Every row gives one point. Each copy is the shape, with its points in the same order, turned, moved and blurred by noise. Say if it was mirrored as well.

Shape (6 x 2):
[[ 13  -8]
 [-16 -60]
 [-10   4]
 [ 30 -11]
 [-10 -35]
 [-15   5]]
Copy 1, 6 rows:
[[ 15  -6]
 [-26 -50]
 [ -6  11]
 [ 30 -12]
 [-13 -26]
 [ -9  13]]
Copy 1 is: only turned
Copy 2 (6 x 2):
[[ -2  13]
 [-60  -5]
 [  3 -15]
 [ -1  31]
 [-33  -5]
 [  2 -15]]
Copy 2 is: mirrored

Shape:
[[ -9   4  16 -13]
 [ -1  11  -3   1]
 [-12  10  10   0]
 [-11   5  11  31]
 [-19  -3 -60  -9]
 [-10 -11  12 -12]
 [  8   1  15  18]]
Copy 1, 7 rows:
[[-15  -8  -3 -17]
 [ -3   8   0   0]
 [-15   2   2  -5]
 [-18  -5  20  18]
 [ 12   7 -58  28]
 [ -9 -21  -4 -14]
 [  0  -3  22   6]]
Copy 1 is: only turned
Copy 2, 7 rows:
[[-20   9   7   1]
 [  0  14  -7   4]
 [-16  10  -4   9]
 [ -9  -4 -18  31]
 [ 12  -1 -44 -39]
 [-18  -6   7  -4]
 [  2  -2   2  29]]
Copy 2 is: only turned
Copy 3, 7 rows:
[[-31   2   2 -27]
 [-17   4  -4  -7]
 [-31   7  -2 -12]
 [-37   7  13  15]
 [  0 -38 -44   7]
 [-31 -13   6 -26]
 [-21   7  24   0]]
Copy 3 is: only turned

Shape (9 x 6):
[[-10  24  14 -19   0  26]
 [-16  25 -14 -34 -24 -14]
 [  4  45  25 -22 -30 -22]
 [ 21   5 -44  38 -19 -22]
 [-12 -41  12 -31  10  37]
 [ -8  -2  14  -7  50   8]
 [-12  -9  19  56 -17 -20]
 [ -3 -33  16  21 -36  10]
 [ 20   5  12  28  38 -21]]
Copy 1 (9 x 6):
[[  6  25  24  13   2  17]
 [ 17  17  20  17 -13 -36]
 [ -3   4  43  -5 -38 -17]
 [ -3 -11 -58  -6 -21 -22]
 [ 21  -3  18  29  58  20]
 [ -9  25   8 -21  46  16]
 [-57 -26 -20  12  -1  -1]
 [-14 -43  -7  35  11  10]
 [-28  -1 -15 -44  17   6]]
Copy 1 is: mirrored
Copy 2 (9 x 6):
[[ -6  21  16 -36 -13  14]
 [ -4 -14 -10 -48 -19 -17]
 [ 14  32  -7 -37 -21 -39]
 [ 19 -29 -46  24 -26   0]
 [ 15 -24  56 -30   7  40]
 [-10   4  23  -4  35  11]
 [ 14   0   8  48 -28 -16]
 [ 32 -15  28  16 -43   8]
 [  7  15 -15  29  31  -1]]
Copy 2 is: only turned
Copy 3, 9 rows:
[[  2   8  -7 -11  17  40]
 [  2  17 -11 -38  -8  -4]
 [ 12  36  25 -11 -10   5]
 [ 30  -9 -47  28 -14 -38]
 [-12 -58  -9 -24  23  42]
 [-14 -18  -6   4  60  14]
 [-22 -15  -7  56 -22  -9]
 [ -6 -42  -6  20 -31  17]
 [  5 -12   2  44  43 -17]]
Copy 3 is: only turned

Shape:
[[ 14 -20 -12  15  27   4  -1  20]
 [ -4  17  -8 -36 -21 -13 -11 -15]
 [-18  10 -17   3 -23 -29  -1  -4]
 [ 10 -11   5  18  -9  17  24  25]
 [  2  26 -29 -15 -36 -30 -24  -1]
 [-10  19 -13 -10 -49 -16 -36 -17]
 [-17  -7 -22 -28   3  16  18  -8]
 [ 12   1   4 -13   8  22   5 -10]
 [ -5   9  13   7  36  10  19   4]
 [ -8  14 -34  18 -30 -13 -16 -32]
 [ -9 -10   9  33  27  11  35  20]
 [ 12   5  11 -14 -10   1  -5  -9]
 [ -9  13  -6  23  19  32   6  32]
 [-22 -30  22   5  24  21   1  14]]
Copy 1 (14 x 8):
[[ 14 -13 -18   6  19  33  16 -19]
 [ -1   8  13 -28 -18 -12 -23   7]
 [-14  10  15  -6 -26  -8   2 -25]
 [ -3 -10  14   1   2  42  36   4]
 [ -3  25   6 -17 -46   0 -24 -14]
 [-18   8  19  -3 -49  -1 -37  -4]
 [ -8 -24  -9 -27  -3 -11  17  13]
 [  9 -10   1  -3  13  10   3  26]
 [ -5   5  -1   5  41   6  23   4]
 [ -7   3   2  24 -47 -16  -8  -9]
 [-12 -10   6  15  32  23  50 -12]
 [  9   0  19  -8   1  11 -11  12]
 [-28   3 -21   9  18  38  27   6]
 [-20 -39   8   1  39  27  10  -7]]
Copy 1 is: mirrored
Copy 2:
[[  7 -23 -16  21  14   5   2  31]
 [  3   6 -11 -39 -13  17 -24 -16]
 [  0  13 -31  -7 -31  -3 -15  -8]
 [ -2  -9   7  22 -16  19  25  16]
 [ 22   1 -27 -39 -44   1 -27  -1]
 [ 13  -3 -12 -25 -52   5 -42 -20]
 [-21  -3 -27 -11   6  42  -8  -3]
 [  7 -10   4   2  13  36  -8  -3]
 [  0  19  -1  22  26  18   1  14]
 [ 23   1 -38   5 -40  19 -34 -22]
 [-10  11  -7  47  10  12  24  23]
 [ 10  -8   9 -13  -4  17 -12 -11]
 [ -2   9   0  34  -5  30  -8  46]
 [-34 -13  10  31  17  11  -7  13]]
Copy 2 is: only turned
Copy 3 (14 x 8):
[[ -2  -8 -26  15  35  -4  15   2]
 [  3  13  13 -14 -17 -24 -36   1]
 [-11  23   2  27 -22 -28 -15  -8]
 [ 14  -5 -10  17  -7  14  20  10]
 [  1  38  -8  10 -24 -34 -45   9]
 [ 13  37   8  15 -27 -16 -60  -4]
 [-29 -17  -6 -22 -13   1  -3   0]
 [ 15  -9  -6 -22   8   7  -1  -3]
 [ -3   5  12  -9  22   9  28  -4]
 [  4  39 -10  18 -23 -17 -25 -36]
 [ -7  -1   3  22  14   9  48  -8]
 [ 27   0   0 -11   0  -7 -18  -1]
 [ -9  17 -11  13  16  31  23  17]
 [-13 -36  10  19  29  25   8  -3]]
Copy 3 is: only turned
Copy 4 (14 x 8):
[[  1 -22 -10   5  16  11  18  25]
 [  8  15   1 -36 -39  -5  -3 -14]
 [-12  14   1 -14 -30 -32  15   3]
 [-13  -3  16  20 -10  25  27  18]
 [ 22  32  -5 -20 -46 -31   5   6]
 [ 21  30  21 -21 -39 -38   1 -13]
 [-11  -2   0 -43 -13  19  32  -7]
 [  2  -2   2 -12   0  29   7 -15]
 [-32  -2 -11  -5  16  24  -1   4]
 [  8  26  -1  -7 -17 -41  29 -24]
 [-44 -12   2  17  18  21  25  20]
 [  4   0   7  -8 -21  12  -6 -13]
 [-13  18  10  -1  28  22  21  29]
 [-23 -29  28 -14  21  17   6  12]]
Copy 4 is: mirrored

Shape (14 x 9):
[[  4 -12 -23   4   4   1  23  41  26]
 [-27   0   7 -24  17 -24 -11 -16  -5]
 [ 15   4   0  18  13   7  60  45  22]
 [-39 -16 -29 -21  -1  14 -19 -22  15]
 [ 20  20 -28  16   1  11 -19  11 -12]
 [ -5   0  33 -28  -8  -9 -17  27  27]
 [ 22 -12  11 -16  22 -10  -9  16   8]
 [ 16  15 -21 -25 -15   0 -12 -16 -45]
 [ -2   8 -24  11 -10 -14 -10  -1  11]
 [  4 -13   9  17 -12 -16 -19 -23   6]
 [ 14  -2 -14  22   0   7  14  -9  25]
 [ 13   2  15  21   7   3  -2  28   5]
 [ 23  22 -12  -7  -5 -14 -19 -13  -5]
 [-12  23 -12 -14  16  11  21 -16  10]]
Copy 1 (14 x 9):
[[ 18   6 -49   4  16  22  10  -8  31]
 [-27 -22  14 -19  13  -5  -4   9  25]
 [ 30  11 -39  27  27  36  48  -8  17]
 [-26  -4   1  -7 -18  14 -42 -11  42]
 [ 22  24 -16   4  16  -9 -26   6  -9]
 [ 29 -40  -7 -29   3  14   5  23  34]
 [ 12 -35 -22 -13  25   3   0   1   2]
 [-15  22   4 -35   1   1 -19  11 -31]
 [ 10  18  -9 -11   6 -14 -10  -8  25]
 [ 10 -13   4 -11 -14 -32  -2 -15  11]
 [ 23   7  -9  12   3   1   2 -32  15]
 [ 31 -13 -21  13  10  -4  11  12   6]
 [ 15   9   7 -27  18 -14 -14  -4  -5]
 [ -6  10  19   7  18  30  -2 -11  18]]
Copy 1 is: only turned
Copy 2:
[[ 13 -12  24  13  -8 -28 -15  41  33]
 [-34  -5 -10 -15   7   0 -31   6 -12]
 [ 17   1  39  -1  12 -51  21  34  38]
 [-22 -31 -13   2  -8  46 -24  32  10]
 [ 25  25 -15  29   5   1 -22  16  17]
 [  5  -6  25 -38 -20 -14 -44   7   5]
 [ 18 -15   0 -10  11 -27 -40   7   0]
 [  8  17 -49  13 -10   2  -6   4 -18]
 [ -7   5   5  29 -13   1 -23   6  23]
 [ -2 -11  13  18  -7  12 -25 -24  -5]
 [ 10 -13  17  22   5   0  -1  -8  34]
 [ 25  12  32   1   9 -16 -27  11   8]
 [  8  15 -25  12 -10  -2 -28 -16  10]
 [-18  -5 -13 -12  10   5   5  14  30]]
Copy 2 is: only turned
